Each point is reached from the start by the listed moves, each made once or not at all, plus a little noise. Say if it took an odd or an even number of moves. Then give how often each move was made.

Moves:
(1): [ 46   4 -27]
(2): [ 9  8 19]
Start: [25  7  4]
Points:
[21 11  8] => even (0, 0)
[34 13 25] => odd (0, 1)
[81 20 -2] => even (1, 1)

Moves:
(1): [ 30 -32 -16  29  15 -20]
(2): [  9  43  13   7 -12 -29]
(3): [ 21 -24 -17  51 -23  23]
(4): [ -7   0 -36  -5   0  -4]
(5): [-20  13  12  15  13  -8]
(6): [ 14   9 -17  -6  20  35]
Start: [  6  -3 -15  -7  13  -2]
Points:
[ 81  -9 -51  74  15   6] => even (1, 1, 1, 0, 0, 1)
[-22  10 -40   3  26 -14] => even (0, 0, 0, 1, 1, 0)
[  8  29 -42  61  -8 -20] => even (0, 1, 1, 1, 1, 0)
[  1  61 -41   4  35  -8] => even (0, 1, 0, 1, 1, 1)
[ -9  18 -55  -2  47  20] => odd (0, 0, 0, 1, 1, 1)

Moves:
(1): [ 32 -30  -4  13  -3   2 -15 -21 -13  12  14]
(2): [-10   9 -15 -41 -17  12   7  28  32  -7  17]
(3): [  6   4  -7  -2  19  15  16   6 -15 -10  -4]
(4): [-16   3   2 -13   2  -1   3 -13 -17  20 -19]
(5): [ 38   6  16  10  25  -5 -18  -6 -17  24   1]
(6): [-25  -7  16 -30  12   1   8   2  -9   0  15]
(7): [-18 -21 -26 -20 -14 -44 -19 -16  -4   0 -30]
(8): [  3  20  -7  -3   9   6  -3  -6 -17  14  31]
(9): [  2  -7   1  43  21  11 -18  19  -7 -11  -6]
(10): [ 14 -13 -14  21  21 -19   3 -11  -8  30  -1]
(11): [ 28  -3 -10  -9  15  -1 -23 -37  20   8   6]
Start: [-28  15  -2  20  17  18  -4  10   7  -6  10]
Points:
[ 43  33  -2  60  87  30 -65 -19 -13  28  42] => even (0, 0, 0, 0, 1, 0, 0, 1, 1, 0, 1)
[  9 -12 -12 -13  64  -5 -34 -32 -67  34  37] => even (1, 0, 1, 0, 1, 1, 1, 1, 0, 0, 0)
[-37 -20 -40 -35  74 -31 -17 -61 -25  43 -23] => even (0, 0, 1, 1, 0, 1, 1, 0, 0, 1, 1)
[ 58   0   4  40 116  48 -56 -34 -50  31  67] => odd (1, 0, 1, 0, 1, 1, 0, 1, 1, 0, 1)
[ 14 -16 -41  10  37  29  10  11   5  18  36] => even (1, 1, 1, 0, 0, 0, 0, 0, 0, 1, 0)
[-49   3  -4  -6  70  15  26  -7 -42  33   2] => even (0, 0, 1, 1, 0, 1, 0, 0, 0, 1, 0)
[ 34 -35 -16 -19  70 -13 -53 -62 -30  27  12] => even (1, 0, 1, 0, 1, 1, 1, 0, 0, 0, 1)
